Every row gives one point. Any point is a mix of the corners, with weights that add up to 1. It lies inside the corners' shape when no weight is negative. Say inside or outside, and name the corners with a negative weight.

Corners:
(1): [-40 -33 -22]
(2): [40 46 29]
(3): [ 20 -25  68]
(4): [-95 -16 -11]
Points:
[-30  22  20] -> outside (1)
[ 6 -4 56] -> outside (1)
[-70 -16   3] -> inside
[33 -2 43] -> outside (4)
[-7  0  4] -> inside
[10 24 37] -> outside (1)
[ 13 -19  30] -> outside (4)
[19 23 23] -> inside
[-24 -24  18] -> inside

Corners:
(1): [ 59   9 -42  29   5 -23  11 -19]
(2): [-13 -62  46 -28  72 -49  -6   1]
(3): [ 50  19 -19 -95  20  27   2  -6]
(4): [-12 -14 -18 -10 -41   1 -29  33]
(5): [  9 -20 -36 -34  34 -33  -4  43]
(6): [ 13  27  37   5  50 -22   3  26]
(7): [-23  37  29   5   5 -24  27  26]
(8): [ 75 -13  30   9 -22 -28  39   9]
(9): [  9 -36 -44   1  49  17  14  -3]
Points:
[ 19 -23 -29   0  34   3  13   0] -> inside
[ 56 -19  -3 -45  61 -16   9  -5] -> outside (4, 7)
[ 19 -26 -37  10   7 -18   9   7] -> outside (3, 6)
[ 36  -4  16   0  10 -19  17  -2] -> outside (5)
[ 21 -10 -27 -23   7  -6  -8  25] -> outside (2, 7)
[ 13  -8  -5 -21 -29 -15  -9  25] -> outside (6, 9)
[ 40  -2   6 -23  17 -18  31   1] -> outside (4, 6)
[  0  -8  -9 -38  34  -5 -10  10] -> outside (8)

Corners:
(1): [ 48  73  -6  41 -66 -27  19  12  58  16 -56]
(2): [ 30 -53 -58  45   3 -59  23 -58 -19 -11  15]
(3): [-11  62  62 -36 -10  33  46  23  25 -57   8]
(4): [-10  38  62 -20 -13 -13   1 -41 -33  15 -69]
(5): [-54  -8 -58 -33  20  23 -62 -69  23  10 -70]
(6): [ 47  35  22 -20 -95 -49  35  14  13   4  -7]
(7): [ 45  -1  53  49  38   0  31 -17  56  82  50]
(8): [-35  41   9  38  19 -59 -16  31 -23  49  -2]
(9): [-40 -15 -40   8 -23  10  67  49  19 -22   7]
(10): [ 25 -29 -72  -8  29 -26   5  38 -44  24  22]
(11): [-31  -1  20  26  31  58 -51  20  15 -22  12]
(12): [ 51 -20  15  46  16 -78 -27 -29  49  50 -36]
Points:
[13 -5 -5  3 -4 -3 14 -6 21  4 -7] -> outside (8)
[ 16  21   5 -11 -44 -24  13  -2  14   5 -15] -> inside
[ 16  20  12  18 -10 -13  20   3  30  13  -6] -> inside
[-25  63  63 -17 -20  31  13   7  26 -12 -26] -> outside (2, 10, 12)
[ -3  22  15  19  25 -20 -21 -13  -1  30 -13] -> outside (6, 9)
[-16  11  -5   8  20  14   8   5   2   5   2] -> outside (6, 12)
[ 13  12   2   6 -19 -21  15 -14   8   3 -13] -> inside
[ 33 -20 -27  30  -1 -39 -21 -54   6  29 -31] -> outside (3, 8, 9)

Corners:
(1): [-49   8  49  69  92  29 -35   9 -51  25  35 -18  11  17 -57  24 -22  13]
(2): [-34  28 -37  53 -23 -44   5  -5   5 -12  50 -10   6  63  22 -48 -75  40]
(3): [ 46  35   2 -52  17 -14 -39  63   2  47  30  31  68 -19 -37 -36 -50 -29]
(4): [-11  24  27  42  27 -23 -64 -27 -31 -23 -22  38   9  49  12 -65  15 -28]
(5): [ 24 -53  -7  44 -38  31 -15  -8  25  71  83 -48  -5   7   9  52 -50 -28]
(6): [-43  -9  -1 -47  59 -15  21  -3 -38 -18  42  40  12   8 -70  42  11 -41]
(7): [-34 -19 -21  20  19 -71 -21  -5  18  45  18  67  47 -78  -6  14 -19 -20]
(8): [ 18  -5  19 -28 -31 -57  34  38 -50  37  -6  35  68  15 -43 -36  14  -3]
(9): [ 56 -36 -16 -17 -23  37 -10  58 -35  16  27 -23  20 -42 -54  -6 -64  20]
(10): [-42 -31 -24  30 -21  10 -18  17  10  44  66  21 -35 -15  20 -41 -12  23]
(11): [ 53  12  30  19  33   3 -51 -17  55 -40  14  35  39 -34  39  -5  -2  38]
(12): [-26 -52  51 -43  70 -36   3   6   9  28 -15 -35  -4   4 -45  26 -32 -26]
(13): [ 44  44 -61  11 -43 -33 -63  15 -12  33  44 -12  39  18 -35   2 -34  36]
(14): [ 43   7  10 -50  50 -63  11 -14 -17   8  18  51 -51 -51   1 -12 -72  23]
(15): [-21  47  22  18 -40  33   8  43  49 -28  30 -24   9  22 -45  75  25 -43]
(16): [-22 -12 -49  34  40  -4  35 -41  25  69 -17  55  58 -12 -16   9  13  -8]
(17): [ 11 -28 -21  22   4  24  21  76  68 -21  47 -62 -24   6  75  52  13  -8]
(18): [-38  26 -53  16 -21 -22  17  -2 -22  -7  93 -48  -3 -40  27 -53 -66  40]
(19): [-45 -70  58 -47  64  39 -20  -7 -35  74 -21 -20  52  -8  47  95 -40 -39]
Points:
[ 11  -9 -14   8  -3  -5  -7  21  14  34  36  -8  20 -19  -2  15 -34  12] -> outside (4, 6)
[ -4   8  13  -1  19   2  -6  10  -3   3  25   0   7  12 -14  11  -4 -11] -> outside (2, 7, 9)
[-35 -17  19  16  25  10 -10  11  29  34  17   6  38  18 -14  55  14 -25] -> outside (4, 9, 14, 18)
[ -4   1   0  33   2  11 -27  19  -4  18  23  22  35  15  -6  -3   2  -5] -> outside (12, 14, 18)

Corners:
(1): [ 47  22  16  -4 -24 -51  -6  34  27  23 -13 -30 -66  -2 -84  19  90  12
  21  21]
(2): [-11  50  35  -4 -16  62   2 -24 -38 -31 -14  18  37  14  30 -28 -67 -62
  -6  34]
(3): [ 18  56  19  42   5  21  49  46  21   3   3 -41 -64  50  22  42  59   6
  33  45]
(4): [ 38   0 -18 -19  -5 -35  66 -30 -19  60  23  15 -16 -13 -65  87  95  12
 -31  22]
(5): [-22   9  -7 -22  32   9   8  33  26 -31  65 -34  -9 -26 -60   9  37  -6
  50 -22]
(6): [ -9   4 -57  27 -36  23  20 -17  23 -63 -32 -20  26 -38 -12  63   6 -38
 -72  37]
(7): [-36  43 -35 -27 -35  14 -32  -2  30  63  24  10  16  45 -18 -20  -2 -15
 -26 -46]
(8): [-34  29   3 -34 -58  14   1 -16  33  -8  -4  43 -69  15 -33 -17  23  55
 -10 -21]
(9): [ 48  -9  -2  18  -3  52 -30  23 -53  58  -4 -26   7  29 -22  -2  37 -16
  50 -55]
(10): [-12  18 -29  -7   9 -28 -25  68  28 -69  25 -24  31 -13 -11 -47  41  -6
   8 -63]
(11): [-59 -26  40 -46   6  31 -61   9  28  47 -35  14  33 -24  34   3  30 -14
 -20 -64]
(12): [-18  -8  32  15 -23   6  26 -24   5  -2 -17 -24 -20  29   0  26 -53   4
 -27 -59]
(13): [ 27  18   9  -8 -26 -41 -29   9  87  11 -33  18 -19  39 -26 -87  -4  29
   7 -42]
(14): [-49  13  16  36 -22  14  66 -11 -48 -26  11  39 -70  -6   5  76  -7  35
  83  37]
(15): [ 21 -33   3  11  36  30 -37  17 -54   3  12   5  42  21  -5 -45 -24 -37
 -14  45]
(16): [-14 -23  -7  58  -3 -18   1 -22  21  20 -20 -20  33   0 -20 -10  13  51
 -22  -6]
(17): [ 54  -3  17  -7   6  -4  -3  46 -26  33  -3 -31  17 -19  -7  11 -10  27
  26  27]
(18): [ 27   7  14   5  10 -47 -14  51   7 -11  57  33 -11 -74 -13  -8  27   0
 -11  -8]
(19): [ 38  -5  -6  43 -15 -59   1 -43  43  20 -30 -61 -48 -33  29 -30   1  -4
 -29  36]
(20): [-65 -23   3  38  11  20  36  47  -1  21 -52 -22  32 -45   5 -23 -41 -11
  11 -61]
(21): [-76  47  -5  18   1  30 -26 -28  31  21 -75   9 -33  47  21 -25 -41  29
  -9 -76]
Points:
[-14   6   1  -2 -10   7 -21   9   6  -6  -9  -4   7  -8  -1 -26 -23 -16
  -5 -26] -> outside (3, 4, 16)
[ -1   3   4  12  -3  -1  -6   2   5  10 -11  -8  -8  -2   0 -12   0  -2
  -2  -1] -> inside
[-17  14  32 -38 -10 -24 -48   7  29 -29  40  24  -9  -2 -18 -58 -19  11
  26  -1] -> outside (3, 4, 6, 9, 20, 21)
[ -5  11  -4  -2  -7   2   6   3   9  14   7  -7  -6   3 -22   8  17   0
  -1 -15] -> inside
[ -2   9  -8   9 -18 -18   1  14  28  22 -15   0 -20 -16 -16  15  45  27
   3 -20] -> outside (2, 5, 12, 15)
[ -8  23  10   5  -9   9  10   3  11   1  -7  -4 -13   4  -3   7   3  -5
  -4  13] -> outside (9, 10)

Corners:
(1): [ 11  -2   5  28 -17 -18 -38 -16 -36   6 -37  18  20 -18 -38 -29  11   1
   4  32]
(2): [-14  84 -29  32  22  51 -20  -4  -3 -59  -1  51  -1  45  42  -2   0 -55
   1 -28]
(3): [ -6  38  -9 -12 -51  -2  19  16  66   2  48  20  14   8  42  45 -22 -45
   2 -34]
(4): [ -9  24 -39 -18 -12  49 -20 -11   4  -6  36  27 -21  11  12  56 -36 -59
   4 -48]
(5): [-13  22  10  27  22  32 -20 -29   2 -75 -39   5  -4   5  -1   3 -30  11
 -68  24]
(6): [ -5 -27  46  29  46 -35  37 -19 -32  37 -28 -28  19 -45 -20 -33  24  17
 -30   7]
(7): [-12  22 -56 -52 -52  28  -1  29  55  17   3   7 -27  66  38  31 -49 -26
 -45 -32]
(8): [-45 -28  37  22   8 -57  19 -20  23  10   0 -20   8 -27 -40  -9   6  46
  16  41]
(9): [  6 -28 -14  -2   2 -63  -6  27 -24 -14   2 -26   4 -61 -47 -35   3  21
  -1  17]
(10): [-13 -57  50  48  -5 -17  -5  20 -26 -39 -49 -22  65 -38 -17   5  49  24
   1  51]
(11): [  9 -35  49  36  33 -19  27  28   3   3  54 -26 -12 -10 -18 -22  14  -4
 -29  95]
(12): [ 29 -32  33  32 -14  24   1 -32  51 -13  -3 -59 -34 -34 -21 -25  -3 -34
  24 -21]
(13): [ -1 -29  -3  28  59 -17 -14  14 -17 -46 -61  50  45 -30  -7  23 -11   9
 -30  11]
(14): [-27  43 -29 -30  -8  39  -5 -37  42 -82  19  57 -27  39  43 -24 -51 -56
  -1 -34]
(15): [-16  12  -9  26 -24 -10   8   1 -41 -26 -74  26  -3   1 -37  12  33   9
 -38  42]
(16): [ 11  -2  56 -26  18  -2   3  -2  59   8  39 -53  -9 -27 -35  -5  45   9
  -1  16]
(17): [-20  26 -37 -33 -39  -2 -13 -20  31  -4   2  59 -23  54  94  53   1 -15
 -38 -54]
(18): [ 29 -40  41  26  -5  12  23   2  14   9  29  -9 -14 -18  11 -50  -3  48
  27   0]
(19): [ 19 -37  10  24 -14 -33  22 -25 -19  -9 -29 -13  34   9 -26 -16  11  45
  13  43]
(20): [ -5  10  11 -43 -24 -25  24   2  31  16  37   5 -19  30  50  22 -73  -8
  39 -10]
(21): [ 13  12   1   0 -32  35 -14   8  21 -53  13  29 -20  76  26  45 -56 -38
 -33 -58]
Points:
[ -7   6   3   0 -10   4   0  -5  18 -27   5  16  -5  19  13  10 -21 -14
  -8 -11] -> inside
[ -5   0   2   7   2  -3   1  -4   9 -19  -5  12   6  -4   5  -1  -4  -6
  -7   5] -> outside (21)
[ -8   3   5 -19   1  -1  22 -15  51  13  39  13 -15  16  46   9 -25  -9
  16 -21] -> outside (1, 5, 9, 10, 15, 21)
[ -2  -5  16   8  -1  -8   6   7  13 -14   4  -2  -3   0   2  -3  -4  -3
 -16  17] -> outside (4, 19)
[-13  -8   9   0  -7 -11  12  -9   8  -5 -11   8   6   1   0   2  -3  10
 -14  18] -> outside (2, 9, 12, 21)

Corners:
(1): [ 67 -21  36  39  65  60  38  -5  13  10  24  55 -34 -48 -13   1  -5  -4
 -65 -24]
(2): [ 17   3   6 -81  42 -54 -75  20  46 -13  12 -10 -13  11  15   2   6  12
  23  58]
(3): [-21  25 -44   8  -3 -38  -7   3   7 -49  65  24  48   5   3 -14  39 -12
 -54 -13]
(4): [ 69 -44  31 -70  -3   2 -78  -9  40 -57 -40 -17 -28 -25 -42 -21  46  65
  44  -6]
(5): [-39 -20  -3 -41  -9  58 -91  15  15 -22  -9  45 -50   6  -9 -41  12 -11
  62 -27]
(6): [  9  10 -56 -24  83 -22  38  41 -43  52 -33  50  35 -76 -55  64  27  14
 -72 -17]
(7): [-52  51 -13 -34 -21 -27  -6  41  29 -42  13 -25   7  -7 -14 -37 -10  -3
 -49 -45]
(8): [ 40 -60 -16 -22  65  11  42  58  65  31  30  32 -35 -74 -57 -24  81  29
 -82 -43]
(9): [-42  -8 -12 -21  44  24  -9  18   8 -24 -10  50 -20 -58 -18  41  -5  15
 -13 -23]
(10): [-29 -22 -51 -37  71  33  -8 -49  14 -18 -15  50  -3 -16 -38  19   3 -38
  59  16]
(11): [ 89  50  24 -61   1 -51 -37   8 -41 -17  47 -62 -26 -60 -16 -30  25  32
 -19  95]
(12): [-52  33 -33   9 -20 -61 -47  21  11 -57  43  -4 -53  34  -8 -32 -19   3
  58 -15]
(13): [-68 -23  43  44 -18  31  29   9  -4   3  -7  54  77  33  33  30 -28 -47
  -4  39]
(14): [ 17   2  43  30  40  48  -6 -14 -33  -6 -17 -22  18  27   3  49  35 -32
  21  23]
(15): [ 24  -4  12  -4  25  -7 -19 -25 -10   9 -23  -8 -40 -38  16 -12  50  -9
 -13   7]
(16): [-26  69  42 -43 -12 -19   2 -24 -51 -33  37   5  42  19  59  16  -6   5
  36 -25]
(17): [-58  30  55 -60 -16 -19 -59   7 -17 -45  16  13 -33  44  -8  34 -35  34
 -17  19]
(18): [-32  56  14  12   5  12 -27  11   4   8 -23  -5  51   6  -6 -14  54  43
  -6  54]
(19): [ 66 -67 -46 -30  -1  21  10 -11  63 -81  35 -63  37  27   1  -9   5  71
 -60 -56]
(20): [  6  -3 -48   4  79 -19  33  26 -23  10 -32  14 -10   4  12  15  28 -12
   8  70]
(21): [ 41  23 -28  19 -10   9  42 -43 -35  -8 -30  12 -29  23  51  53 -10 -25
  48  19]
Points:
[  8  -1  16 -27  11  11 -27 -11  10 -21  -1   5  -6  -7   0   3  17   8
   3   8] -> outside (6, 12, 20)
[ 17   1  -4 -15  15  -7 -14  12  10 -18   9  -5  -4 -11  -8  -7  23  18
 -21  10] -> outside (10, 16)
[  5  12  11 -16  17   6  -4  -3  -6 -18   9  16  -6  -8   5  10   4   6
  -3  -3] -> inside
[-20  20   9 -14  12  14  -9  -4  -8 -16   5  14  18  -2   6  18  -1  -1
 -19   6] -> outside (4, 8, 12, 20)
[-12   6  -5 -17  13   8   1   2  -5 -14  -3  11  20  -8  -4  10  21   4
  -9   1] -> outside (1, 2, 12)
[  5 -10   5 -16  23   8   2   2   0 -11   0  20   5 -12   2  16   9  -3
 -12   6] -> outside (12, 18)
[ -3  -4 -20 -35  15  -9 -35   7  36 -41  18  -5 -19  -7 -22 -27  14  26
 -12   1] -> outside (6, 13, 14, 16, 21)
[ 18  10 -23 -17  25 -13  -2   9   0 -11   5   1   0 -19 -13   0  25   8
 -15  -4] -> outside (9, 13, 17)
[  7   1   7 -19  12   1 -21   1  10 -26   8   2 -13  -6  -4  -6  13   9
   1   6] -> outside (6)

Corners:
(1): [ 16  32   7 -33  13  39  -5  27  22 -11  14 -22  18  34  -7  -4 -11 -55
  -1   7]
(2): [ -6  49  26 -38 -50   6  27 -90  41 -17 -41 -31  29  -6   8 -46   6 -33
 -26  53]
(3): [ 64  24  13 -10  -7 -35  38   2 -11   8 -19   0  -9 -15 -23   7 -18 -18
 -18  -3]
(4): [-28 -59 -12 -45  73  26  40  43  17  -4  37 -27  10 -49  12  14 -11  36
 -43   0]
(5): [ 36  42  47 -60 -88  84 -26 -45  29 -69   4  35  68 -25 -58  -4  -4 -59
 -30  34]
(6): [  9 -25   3 -27  18 -16 -30  -9  -2  32 -28  -6   5  47  44  11 -22   3
  14  14]
(7): [ 10 -42   7 -54   2  -8  57  10  39  49 -43  25 -15 -30 -70 -64   4  10
   2   0]
(8): [ 19  -2   2  -3  -8  40  39 -48  50  24  -6  -1  36  49 -24  -1   1 -35
  15  27]
(9): [ 20  12  -3 -25 -31 -87  74  -4   4  26  57 -20   8 -25  11 -16 -71 -25
  65 -33]
(10): [ -5  18  18 -18   2 -41 -57 -15  42 -16  17  16   8 -14 -50  31 -15  10
 -37  16]
(11): [  0  -2  -1 -32  17 -32   4 -23  78  30 -16 -38  18  -6  10   5   7 -55
  25  65]
(12): [ 29 -36  29 -24 -27 -11   5  32 -18 -18   9 -63  -3  18  37   6  14 -34
 -15  34]
(13): [ 45  16   9  -3  -2 -79  60   2 -33  39  18 -46  20  56 -13  15 -70 -46
  32  23]
(14): [ -1 -39  14 -27  40 -26  47  72 -15   9   8  19   4 -21  16 -15  -1   4
  -7  -1]
(15): [ -5 -11 -73 -50  -7  95  29 -69  35 -25 -24   0  86  25 -62 -41  48 -46
 -60  39]
(16): [ -8   9  55 -35 -26  35 -10 -72 -27 -14 -20 -24  24 -11 -19  17  46 -48
 -27  26]
(17): [-28  36  27 -19 -53  28  35  35  -9  -1   3 -24  27   1  31  71  11 -44
 -25  55]
(18): [ 27  40  -1 -17  31 -20   8  21  23  35  44  11   3  12 -48  32  -1   3
 -10  67]
(19): [-33 -23 -12 -32   7  38 -24 -26  30  -4  28  31  -6  34  12  -2 -21 -36
 -14  41]
(20): [-14 -14   2  22  36  25   6  66  26  23  24 -11  -3  -4 -10  23 -61   1
  46  62]
(21): [-33 -58  -3 -24  80  52  25  31  34 -34 -32 -21 -35 -12  11  29   4  62
  22  44]
Points:
[  2   7   8 -26  -3   9  15   3  15   3   1 -11  14   7   0  14  -6 -23
  -6  31] -> inside
[  5 -13   5 -32   9   7  16   0  19   0  -4 -11  10   5  -8   8   0 -14
  -4  25] -> outside (2, 20)
[ 18  20  19 -20 -22  12   4 -12   4 -11   4  -3  22  16 -15   8 -14 -33
  -4  31] -> outside (4, 7, 11)
[  3   6   8 -29   0   8  15  -8  21   0   3  -2  16  -3 -17   3 -10 -19
  -4  21] -> outside (12)
[  5 -11   2 -29   5   1   8  -6  14  14 -10  -7  13  14   2  -1 -11 -12
   1  21] -> inside
[-14  -7  19 -31   2   6   1  16  24   6  24  -4  12 -16   5  11  -8 -14
 -15  25] -> outside (3, 13, 15, 21)
[  5 -21   0 -41   7  32   0 -10  26  -6 -20   5  19  -6 -17  11  40 -17
 -40  32] -> outside (1, 2, 9, 13, 20)
[ 11   5  12 -28 -14   4  12  -3   5   3  10   1  18   3 -12  -1 -12 -24
 -18  20] -> outside (11, 21)
[ 12   4  27 -27  17 -25  26  40  -5   9  12  -8  -8 -28 -11  11 -36   9
   3   0] -> outside (8, 11, 12, 15, 19)
